Every row gives one point. To make a cloud, some directions were put in groups of two or more. Within a group, all points are equally far from the middle, so they leave a hole (a ring in 2 directions, a hollow ball in 3). The other directions are filled evenly. Then the cloud was stretched, turned, moved and blurred a little. Count the holes, and give their numbers of directions, smallest first.
In the rows, zero is written as 128.

Cloud (13 x 2):
[[137  89]
 [139 177]
 [167 106]
 [154 171]
 [162  99]
 [109 157]
 [112 162]
 [106 151]
 [173 123]
 [105 146]
 [134  91]
 [110 160]
 [136 177]]
Holes: 1 (2)

Cloud, 20 rows:
[[111 107  85]
 [168 102 145]
 [140  85 127]
 [145 136 172]
 [172 151 123]
 [141  85 116]
 [142 174  91]
 [115 107 162]
 [ 87 130 137]
 [ 97 132 157]
 [170  99 132]
 [110 100 146]
 [112 168 152]
 [ 91 168 112]
 [148  92 149]
 [117 167  74]
 [170 148  96]
 [100 128  78]
 [ 94 166  93]
 [108 125 167]]
Holes: 1 (3)

Cloud, 54 rows:
[[169 154  63 147  98 137]
 [158 139  85 132 155 179]
 [ 97 147 139 148 181 108]
 [104 123 174 122 132  91]
 [157 120 143  78 157 144]
 [135 115 167 156  85 169]
 [151 123  87 182 101 145]
 [ 99 142 126  99 102 137]
 [175  97 125 136  80 133]
 [133 168 114 104 185 101]
 [132 144  81 108 161 173]
 [113 168 109 122 137 183]
 [ 97 172  93 134 131 129]
 [ 91 124 169 117 118 116]
 [134 128 126 191  97 161]
 [139  86 148 105 146 154]
 [126 101 152 127  93 184]
 [133 127 119 195  89 144]
 [176 118 134 172 152 118]
 [116 176 124 126 154 169]
 [145 121 176 173  99 139]
 [121  98 159 107 167  98]
 [ 75 116 149 145 122 128]
 [156 148 136 115 130  72]
 [ 98 117 182 131 157 127]
 [158 146  78 167 111 172]
 [100 159 112 105 113 137]
 [149 129 167 153  79 150]
 [166 136  89 165 153  89]
 [159 180 114 178 126 133]
 [144 120  98 186  94 149]
 [167 163 128 177 158 135]
 [112 111 163 121  99 179]
 [140  93 113 147 124  87]
 [144 124 113  80 130 170]
 [124 150 127 180 147  82]
 [127 130 158 146 190 141]
 [124 118 157 173 107 174]
 [196 143  90 122 115 144]
 [155 150  79 141 164  84]
 [118 123 158 172 101  90]
 [129 151 146  91 158  98]
 [141 178 129 137 139 175]
 [139 171 109 188 124 109]
 [ 74 119 142 147 129 135]
 [183 125 118 100 121 165]
 [113 176 119 121 132 106]
 [ 94 104 133 124  87 119]
 [108 109 126 125  75 113]
 [149 135  71 151 148  94]
 [ 86 114 170 137 129 154]
 [108 177 101 153 135 105]
 [139 147  80 184  97 138]
 [ 90 148 103 166 125 115]]
Holes: 3 (2, 2, 2)

Cloud (74 x 8):
[[138 166 102 137 106 101 113  64]
 [117 131 149 101 109  82 107  96]
 [134 174 170 117 122 129 152 135]
 [165 161 116 106 122  81 120 107]
 [101  82 116  91 125 124  77 151]
 [165  83 116 121 129 100 157 129]
 [174 162 112 117  51 115 126 130]
 [134 171 154 110  96 105 120 156]
 [141 129 112 124  41 108 154 145]
 [ 92 121 141 138 131 136 183 104]
 [133 155 146 124 112 125 186 165]
 [133  74 123 104 172 129 110 109]
 [156 184 137 118  93 101 127 127]
 [142 136  99 141 177 132 129 134]
 [102 138 141 137 215 118 120 136]
 [140 163 105  76 150  91 142  96]
 [152  59 112 149  89 138  90 130]
 [114  78 158 103  87 120 108  93]
 [172 146 137 103  33 128 137 143]
 [140 154 104 111 113  71 139  76]
 [102 144 145  89  90 162 120 141]
 [136 145 110 137 101  77 161 105]
 [106 175 126  92 139 111 111 182]
 [152 173 110  80 142 144 112 149]
 [ 98 145 120 103 199  99 113 136]
 [101 122 155 153 167 110 151 110]
 [131  72 137 121  52 102 159 129]
 [163 147 104 125  96 116  70 161]
 [161 123 122  68 136 100 134 127]
 [ 87 116 128  91 142  95 139 163]
 [134 100 164  87  99 103 142  71]
 [159 153  96 125  82 106 125 165]
 [135 106  84 126 137  77  89  89]
 [147 112 147 106 159  88 123 107]
 [109 107 144 104 148 100 185  86]
 [135 175 127  71 160 136 112 161]
 [ 86  90 141 138 102 132 143  99]
 [120 154 157 103 110 140  89 110]
 [164 135 103  76 114 115  91 165]
 [116  51 108 121 139 137 131 136]
 [156 147  97 137 105 138  92 126]
 [118 154 111 123  80 102 144 163]
 [130 133 122 124  98 104 185 167]
 [139  76 119 107  48  98 137  71]
 [138 140 138  55  94 119 129 191]
 [130 132  79 133 168  93 127 123]
 [119 133 162 132 145 105 112  83]
 [123 141 131 141  60 128 129 136]
 [170 116  99  77  85 102 105 135]
 [127  83 128 147  87 152 140 136]
 [128 160 115  98 166 130  78 117]
 [161 135 133 134 107 104 162  60]
 [149  70 120 154 115 147 123 136]
 [156 159 155 112 119 112 119 174]
 [131  95 102 152 155 132 147 105]
 [111  80 163 113 171 125 101 110]
 [137 175 112 112 154 119 118 197]
 [181 160  95  82  78 108 148 136]
 [123  61 142  92 144 103 147 137]
 [143 140 100 129 107 155 119 149]
 [113 103 153 101  77  95 146  62]
 [146 113 132 113 165  74 108 119]
 [134 192 128  77 107 100 105 133]
 [141 158 144  68 162 133 124 164]
 [172 159 124 102 107  86 133  96]
 [139 108 114 122  78 155 173  98]
 [117 170 115 137  82 132 127 120]
 [104  77 111  94 114 138 107 162]
 [134 118 154  79 132 119 116 209]
 [146 151 127 149  96 114 153  59]
 [137 134 108 108 140 147 100 212]
 [181 127 128  93  94 124 185 114]
 [150 159 141 128 126 150 106 117]
 [118 181 113 125 163 140 108 135]]
Holes: 2 (3, 4)
